Each row of a before or after table is a point. One or more steps were done to the points. Then noise was added and the rows were shuffled. The steps act on how far a point lies along the listed directions, d1 being the first. What was done? A step turns or swaps two directions, mirrors them in a line or flattens them onto one, adds a multiple of one to another, or multiplies one. Angles are multiples of 10 degrees, from the lower direction toward the higher: turns from -170 to 170, lines from 10 to 170 but not 90. Use the fewest steps. Two steps may share a direction if one is a turn and the other turns, adds or multiplies; they go together, in the order done. Otherwise the lowest direction goes first.
(in the rows, 128 means zero)

Directions:
(1): [147  90]
(2): [ 90 109]
Before, 9 rows:
[[117 134]
 [128 194]
 [130 105]
 [118 119]
 [125 218]
 [142 140]
 [133 147]
 [111  95]
 [101 105]]
After:
[[115 108]
 [120 146]
 [127 113]
 [140 126]
 [180 197]
 [132 145]
 [169 180]
 [124  93]
 [130  96]]
Steps: swap d1 and d2

Directions:
(1): [170 147  83 154 122 155]
(2): [ 77 167 103 121 103 140]
(3): [136  91 120  88  88 158]
(4): [154 173 173 110 113 145]
(5): [141 129 128 146  76  80]
Before (12 x 6):
[[149  74 134 130 173 131]
 [ 84 219 177 141 154  54]
 [ 93 116 111 138  68  68]
 [ 94 102 119 105 141 126]
 [111 112 127 130  81 129]
 [ 76 104 105  98 121 142]
 [148  94 143 115 119 134]
 [113 115 110 143 109 106]
 [ 86 164 145 120 162 122]
 [ 92  81 160 120 135  89]
 [100 162 142 130 149 139]
 [ 94 108 148 104 169  93]]
After (12 x 6):
[[139 150 107 103 115 185]
 [185 153 112 134 161 141]
 [147  91 138 116 120 134]
 [111 104 101 132 115 162]
 [102 102  56 138 162 163]
 [110 118 110 130 152 151]
 [179 112 104 151 160 164]
 [133 172 129 151 112 121]
 [148 182 117 153 128 119]
 [144 192  66 206 157  69]
 [154 143 119 114 135 164]
 [168 113 177 111 155 142]]
Steps: mirror d1 and d2 in the line at 80 degrees; turn d4 and d5 by 100 degrees

Directions:
(1): [100 108 130 119 101 138 149 171  65]
(2): [ 85 181 157 140 129 121 176 132 146]
(3): [138  95 146 117 122  60 162 100 120]
(4): [116 152 108  89 194 108 120 131  99]
Before, 9 rows:
[[131 144 138 124 116 132 117 119 124]
 [ 92 185 170 134 120 115 167 127 185]
 [ 93 119  81 123 157 157  91 170  39]
 [158 129 124 142 107 148  91 121 164]
 [133 117 127 132 111 163 112 139 120]
 [116  71 117 124  79 112 130 129 105]
 [114 152 138 119 176  92 153 140 106]
 [ 73 183 144  94 165 101 167 143 101]
 [104 121 105  86 123 131 143 143  66]]
After, 9 rows:
[[122 181 118 112 162 111 139  80 170]
 [173 121 103  91 200  98  70  78 163]
 [ 83 222 116 152 204 129 115 103 167]
 [113 123 134 134  76 159 124 177  97]
 [135 138 136 122 113 137 114 118 113]
 [114 149 143 138 116 156 136 133 135]
 [ 93 133 144 142  93  93 163 107 152]
 [176  66 108 110 115 129  69 125 133]
 [162 129 117 115 198  90 106 111 133]]
Steps: turn d1 and d2 by 150 degrees; add -0.5 times d4 to d1

Directions:
(1): [ 92 120 104 162 142 106 142 109 162 171  97 180]
(2): [153 110  59 132 158 151 147 130 136  85  90 113]
(3): [159 141 172 145 130 158 169 100 128  89 124 181]
Before (8 x 12):
[[113 156 202 140 124 116 150  91 149 147 142 191]
 [147 150 181 129 108 137 127 118 108 129 138 127]
 [196 147 165 141 139 163 155  81  87  64 109 157]
 [175 111 122 141 136 163 171 100 150  97 109 145]
 [114 105  83  92 128  98  96 175 106 131 141  43]
 [ 95 119  89 111 141 108 131 157 115 132 121  59]
 [161 118 102 169 140 159 198  96 161  65  97 191]
 [116 117 110 132 117 132 107 151 110 125 148  64]]
After (8 x 12):
[[ 88 122 100 108 132 102 128 160 112 136 124  56]
 [200 151 173 132 136 161 156  84  81  67 114 158]
 [152 140 168 157 108 153 183 107 139  88 137 196]
 [113 108  80  96 132 104  99 177  98 132 140  43]
 [169 119 163 130 122 153 162  99 143 111 130 140]
 [118 113 101 137 125 136 113 149 109 127 144  67]
 [149 139 143 138 125 145 141 113 113 112 117 128]
 [125 156 161 149 143 125 167  85 155 133 118 194]]
Steps: flatten d1 and d2 onto the line at 160 degrees
